Each point is reached from the start by the listed moves, each made 0, 1 or 2 times, or once backwards (-1), plus a little noise. Is the number of moves made odd or even? Then give how often each move was made.

Moves:
(1): [ 2.6  0.6 -0.7 -1.9 -1.9 -1.3]
(2): [-1.7  3.7  1.3 -1.5 -0.2  0.3]
(3): [ 0.5 -0.9  2.5 -0.4 -0.4  0.6]
Start: [-0.2  0.3  1.8  1.7  0.0  1.4]
Points:
[-0.6 -4.7  3.6  4.8  1.8  2.9] -> odd (-1, -1, 1)
[ 2.4  6.8  8.0 -6.0 -4.9  0.5] -> even (2, 2, 2)
[-5.0  5.3  9.9 -0.1  0.7  4.4] -> odd (-1, 2, 2)

Moves:
(1): [ 3.7  1.1  0.1 -0.2 -0.5 -0.1 -0.6  0.6  0.2  0.2 -0.1  0.5]
(2): [-0.5  3.6  0.5  0.8  0.0 -1.0 -0.6 -0.9 -1.3  0.4 -0.1 -0.6]
(3): [-0.4 -0.8  3.9  0.3 -0.3  0.8  0.0  0.7  0.3 -1.8  0.1  0.7]
(4): [ 0.6 -0.5 -0.1  2.7 -0.8 -0.4 -0.5  1.2  0.5  0.0 -2.2  0.4]
(5): [ 0.7 -0.3  0.7 -0.9  6.8  0.7  1.2 -0.5  1.3  0.4 -1.5  1.1]
(6): [ 0.4  0.7 -0.1 -1.1 -1.1  3.2 -1.0  0.4 -0.1  0.4 -1.4 -1.0]
(7): [-0.2  1.9 -0.7  1.2 -1.9  1.4  4.8 -0.3  0.3  1.2  0.1  0.9]
(8): [-0.1  0.3 -1.2 -1.2 -0.1 -0.8  0.2  3.4  0.8 -1.2  0.4 -0.4]
(9): [-0.9  2.5 -0.8 -0.9  0.3  0.2 -1.1 -1.6  3.9 -0.7  2.0  1.7]
(10): [-0.3 -0.2  1.6  1.8  0.4  1.5  0.4  1.3  1.1  4.6  2.2  0.3]
(11): [ 0.9  0.5 -0.6  1.6  0.9  1.2 -0.1 -0.3  0.3 -0.9  2.2 -0.1]
Start: [-1.9  0.8  0.6  0.8  0.2  0.2 -3.9 -1.2 -0.7 -0.6  1.4 -1.0]
Points:
[-1.9  2.7  8.9  3.9 11.5 12.4  1.7 -0.5 -2.3 -2.4 -1.6 -1.6] -> even (-1, 1, 2, 0, 2, 2, 1, 0, -1, 0, 2)
[ 1.0 -0.2 -5.3  5.2  4.9  6.5 -4.9  0.3 -3.3 -3.1 -7.0 -4.5] -> odd (-1, 0, -1, 2, 1, 2, 0, 0, -1, -1, 2)
[-3.8 -6.9 -2.1  6.6 -8.7 -2.0 -3.9  0.0 -5.5  2.9 -6.0 -3.3] -> odd (-1, -1, -1, 2, -1, 0, 0, -1, -1, 0, -1)
[-2.9  5.8  8.9 -0.1 11.5  1.5  3.7 -6.6 -5.5  3.2 -4.3  0.2] -> even (0, 2, 1, -1, 2, 0, 1, -1, -1, 0, -1)
[-5.8  5.6  0.0  7.7 11.0  2.7  6.7 -3.0 12.1  5.2  1.8  7.7] -> odd (-1, 0, 0, 2, 2, -1, 2, 0, 2, 1, 0)
[ 8.0 -2.3  3.8  0.0  6.6  8.6 -2.7 -0.9 -1.6  5.7  2.4 -0.6] -> even (2, -1, 0, -1, 1, 1, 0, -1, -1, 1, 1)

Moves:
(1): [ 3.2  0.8 -0.2 -0.4  0.2  0.4  0.6 -0.2  0.2 -0.1  1.5  0.0 -0.7  0.9
  1.2  0.1  0.5  0.8 -0.5 -0.6  0.2 -0.9 -0.2 -0.9  0.6 -0.5]
(2): [ 0.1  2.6  0.2 -0.2  0.0 -0.8  1.3 -0.3 -0.8  0.2 -0.2 -0.2 -0.1  0.5
 -0.5 -0.1  1.1 -0.1  0.2  0.4  0.9  0.3  1.0 -0.3  1.0 -0.8]
(3): [ 1.4 -0.5  2.7 -0.7 -0.1 -0.6 -1.0  0.3  0.9  0.1  0.5 -0.6  2.0  0.5
 -0.2 -0.4  0.7  0.7  1.4 -1.8 -0.3 -0.8  0.3  0.8  0.1  0.2]
(4): [-0.9  0.9  0.4  2.6 -0.1 -0.3 -0.2 -0.2  0.5  0.1 -0.1  0.4 -0.7  0.1
  0.7  0.0  0.6 -0.2 -0.3  0.2  1.0  0.3 -1.2 -1.1 -0.5  0.7]
(5): [ 0.0  0.0 -0.9  0.4  2.3 -0.1  0.1 -0.6  0.1 -0.4  0.4 -0.4  0.8  0.3
  0.3 -0.6 -0.1  0.5  0.1  0.3  0.4 -0.4  0.2  0.4  0.9  0.3]
(6): [ 0.5  1.1  0.1  0.0 -0.2  2.0  1.0  0.6  0.2  1.7 -0.2  0.5  0.6  0.7
 -0.2 -0.8 -0.2  0.4 -0.7 -0.7  0.1 -0.6 -0.5 -0.3 -0.7  0.6]
(7): [ 0.1 -0.5 -0.2  0.8  0.1 -0.6  1.6  0.5  0.9 -0.5  0.0  0.6  0.5 -0.7
  1.1  0.1 -1.0  0.1 -0.2  0.3 -0.9 -0.8  0.3  0.7 -0.1 -0.5]
(8): [ 0.1 -0.4 -1.1  1.2  0.5 -0.3 -0.7  1.9 -0.2  0.1  0.1  0.3  0.4 -0.2
 -0.1  0.2  0.1 -0.2  0.0  0.4  0.4  0.9  0.8  0.4 -0.5 -0.6]
(9): [ 0.1 -0.1 -0.7 -0.5 -0.4  0.7 -0.3  0.5  2.5 -0.3  0.4  0.8 -0.6 -0.3
  0.3 -0.8 -0.2  0.6 -0.5  0.2  0.6  0.4 -1.4  1.2  0.7 -0.8]
(10): [-0.7 -0.8 -0.5 -0.2  0.3 -1.2  1.7 -0.3  0.9  3.8  0.9 -1.7 -0.1  1.8
  0.4 -0.1  0.6 -0.2 -0.3 -0.2 -0.8  1.9  0.0 -0.5 -0.9 -0.1]
(11): [-1.2 -0.6 -0.2  0.3  0.1  0.1  0.9  0.6  0.3 -0.4  2.3 -0.8 -1.0 -0.3
 -1.3  0.1  1.2 -0.4  0.7 -0.4 -0.6  0.0  0.4 -0.2  0.1  0.2]
(12): [-0.3  0.3 -0.3 -0.8  1.3 -1.0  0.0 -1.1 -0.8  1.1  1.2  3.4  0.5  0.1
  0.1 -0.6  0.9 -0.3 -0.3  0.4 -1.2  1.0  0.5  0.1 -0.5  1.1]
(13): [ 0.3 -0.1 -0.5  0.4 -0.5 -0.3  0.4 -1.7  0.3 -0.8  0.5 -0.6  1.9  0.1
 -0.6  0.0 -0.3  0.1 -0.8  0.0 -0.8  0.0  0.3  0.4  0.3 -0.4]
(14): [-0.8 -1.2  0.6 -0.3 -0.2  0.0  0.0 -0.1 -0.2 -1.6  0.0  0.2  0.1  2.8
 -0.4  0.4 -0.2 -1.1 -0.4  0.2  0.2  0.4 -1.1 -0.2  0.8 -0.4]
(15): [-1.2  0.9  0.1 -0.6  0.4  0.4  0.2 -0.2 -0.4 -0.1  1.5  0.0  1.2 -0.1
  3.5  1.1  0.2 -1.0  0.0 -0.5  0.5  0.2  1.3 -1.0  1.8  0.5]
(16): [ 0.0  0.2 -0.5  0.3  0.1 -0.1 -0.7 -0.3  0.4  0.4  0.0  0.8 -0.4  0.5
 -1.2  2.1 -0.3 -0.2  1.0 -0.2 -0.8 -0.3 -0.4  0.4  0.5  0.4]
(17): [-0.2 -0.8 -0.2  0.0  0.2  0.0  0.1  0.0  0.4 -0.1 -0.5  0.2 -0.2 -0.4
 -0.1  1.2  2.4 -0.2 -0.7 -0.5  0.8 -0.9 -0.3  0.7 -0.2  0.0]
(18): [-0.5 -0.1 -0.3 -0.7  0.2  0.0  0.6  1.0 -0.9 -0.2  0.0 -0.5  1.0  1.0
  1.2 -0.2 -0.1  3.5 -2.2 -1.0 -1.5  1.5  0.0 -1.0  0.9 -0.6]
(19): [-1.2 -0.8 -1.9  0.4 -1.1 -0.2  0.0  0.2 -0.8  0.4 -0.1 -0.4  0.7  0.5
  0.5 -1.8  1.2  0.3  2.4 -0.3 -1.2 -0.6 -1.4 -0.7 -0.3 -0.5]
(20): [ 0.6  0.0  0.3 -0.5 -0.3  0.7  1.1 -0.1  0.0  0.4 -0.1 -0.2  1.0 -0.6
  0.7  0.7  0.9  0.8  0.4  3.0 -0.1  0.9 -0.5  0.1  0.6  1.4]
(21): [ 0.1 -0.3  1.1  0.3 -0.3  0.1  0.7 -1.0 -1.6  0.9  1.1  0.6  0.3  0.3
 -1.1  0.6 -0.8  1.8  1.0 -0.7  2.7  0.8 -1.4  0.7 -0.6 -0.5]
(22): [-0.2 -0.1 -0.4  0.1  1.0  1.0  0.6  0.3 -0.9 -0.2 -0.6 -0.6 -0.5  0.1
  0.6 -0.3  0.5 -0.4  0.4 -0.9 -1.6  2.2 -0.4  0.3  0.1 -1.0]
(23): [ 0.4 -1.2 -0.1  1.5 -0.9  1.2  0.5 -2.0  1.0 -0.8  0.1  0.6 -0.4  0.7
 -0.7  0.2  0.0  0.6  1.6  0.0  0.1  0.4  3.4 -0.4  0.8  0.5]
(24): [-0.3 -0.1  1.0  0.4 -0.2  0.4 -0.4 -0.4 -1.2 -0.2  0.9 -0.4 -0.2  1.3
  0.1  0.0  0.4  0.1 -0.2  0.3 -1.4 -1.0  0.6  2.7  0.0 -1.0]
Start: [ 0.2  1.4  0.8  1.5  1.0  1.4  0.5  0.5 -1.3  0.6 -0.3  0.2  0.6  0.3
  0.6  1.1 -0.4 -0.2  1.9  0.1 -0.1  0.2  0.9  0.5 -3.0 -0.7]
Points:
[ 2.3  2.9  4.7  2.1  3.3 -3.4 13.6 -5.1 -5.3  7.6 14.7 -6.2 11.3 10.8
  7.0  3.8 15.0 11.1  0.7 -1.6 -6.7  2.1  4.2  2.2  2.4 -2.4] -> even (2, 2, 2, 1, 1, 0, 1, 0, -1, 2, 2, 1, 2, 0, 1, 0, 2, 2, 1, 2, 1, 0, 0, 2)
[ 1.4 -3.5 -4.3 10.3  5.2  4.0  6.7 -2.7  3.9 10.5  2.2  5.0  1.4  6.5
  7.2 -1.3  3.5  5.0  5.3  1.5  1.6  7.2 -0.5 -0.2 -4.7  1.9] -> even (1, -1, 0, 2, 2, 1, 1, 1, 1, 2, -1, 1, -1, 0, 0, 0, 1, 0, 1, 1, 1, 1, 2, 0)
[-3.7 -0.7 -3.8  2.5  1.9  1.9 15.4 -6.1 -4.2 14.0  7.7 -1.4 12.0  2.8
  4.8  3.3  7.0  8.6  4.5  0.0 -5.2  1.5 -2.6  0.2 -3.7  2.8] -> odd (0, 0, 0, 0, 1, 2, 2, -1, -1, 2, 1, 1, 2, -1, 1, 1, 2, 1, 2, 2, 2, 0, 0, 0)
[  1.7   1.4   7.2   3.8   5.8  -2.7   5.8 -11.8   5.9   6.9  10.0   2.3
  -0.3   7.8  -8.0   4.3   9.2   0.7  11.2   6.1  -4.3   3.7   9.4   9.3
   1.4   4.1] -> odd (0, 2, 2, 1, 2, -1, 0, -1, 1, 2, 2, 2, 0, 0, -1, 2, 0, -1, -1, 2, 0, 0, 2, 2)
[ 5.1  5.0  3.4  4.2 -0.5  4.8 16.5 -7.5  1.7 10.1 12.1  3.1  0.6 10.9
 -4.0  9.1  6.9  4.4  0.7  1.9  0.0  7.4  0.2  3.7 -0.4 -1.6] -> odd (2, 2, 0, 1, -1, 2, 1, 0, 1, 2, 2, 1, 2, 1, 0, 2, 1, 0, -1, 2, 2, 1, 1, 1)
[ 4.1 11.2 -4.9  3.2 -1.7  6.9  6.2  8.6 -1.4  4.8  0.4 -1.9 -2.9  1.8
  5.9 -1.7  5.6  5.9 -4.3 -2.0  0.2  0.0 -6.2  0.8 -2.4 -8.3] -> even (2, 2, -1, 1, -1, 2, 0, 1, 2, 0, 0, -1, 0, -1, 0, 0, 1, 1, 1, 0, 0, 1, -1, 1)
[-13.1  -3.5  -9.0   9.5   2.7  -7.2   2.9   1.8  -1.2   1.5   4.3   9.1
   2.4   9.9   3.3  -0.9   2.9   4.3  -0.8   1.9  -2.3   6.1  -5.1   3.5
  -1.6  -6.4] -> even (-1, 1, -1, 2, 1, -1, 2, 2, 2, 1, 0, 2, 0, 2, 0, 1, 1, 2, 2, -1, 1, -1, 0, 1)
[-1.3  0.3 -3.2  6.7 -0.4  5.8  2.4 -1.8 -2.5  5.9  7.9  2.5  1.5 11.5
  9.7  9.9  6.7  7.2 -1.7 -0.8  1.8  1.7 -2.5 -4.5  1.4  2.2] -> odd (2, -1, -1, 2, 0, 1, -1, 1, 0, 1, 0, 0, 0, 1, 2, 2, 2, 2, 1, 1, 1, -1, 1, 1)
[ -0.1  -3.7  -4.8   4.5   4.1   5.7  -0.6  -3.1 -12.3  -5.5   2.9  -0.7
   3.8   9.0  -3.7   0.4   0.3   3.1   4.5   2.2  -3.0   2.5 -11.9   8.2
  -2.3  -6.7] -> even (1, -1, -1, 0, 2, 0, -1, 1, 0, -1, 0, 0, 2, 2, -1, 1, 0, 0, 2, 1, 2, 2, -1, 2)
[  4.2   4.7  -2.3  -1.6  -1.6  -0.5  11.8  -1.1  -2.2  10.8   1.4  -4.9
   8.6   2.7   9.4   0.0   3.0   2.3   9.7   1.8 -10.7   6.4   2.2  -0.3
   0.3  -3.8] -> even (1, 2, 1, -1, -1, 0, 2, 0, 0, 2, -1, 0, 1, -1, 1, 1, -1, 0, 2, 2, 0, 2, 0, 0)
[-6.2 -7.6 -4.8  1.5  6.3 -1.9  2.0 -5.4 -0.8  7.3  3.9  3.2  5.2  7.7
  2.5  0.1  6.3 -4.1 16.7  3.0 -6.3  8.1  8.0  1.4  0.5  2.5] -> even (-1, 0, 1, -1, 2, -1, 0, 1, 0, 2, 0, 2, -1, 1, 1, 1, 0, -1, 2, 1, 0, 1, 2, 0)
[-6.6  9.6  4.1  2.6  0.3 -1.8  5.8  0.4 -3.1  6.7  4.7  6.7  6.8 -1.9
  7.2  1.1  8.5 -6.1  7.4  5.5 -0.3  2.1 -1.2 -2.0 -2.1  5.4] -> odd (-1, 2, 1, 2, -1, 1, 1, 0, 0, 0, 1, 2, 0, 0, 2, 0, 0, -1, 1, 2, 0, 0, -1, 0)
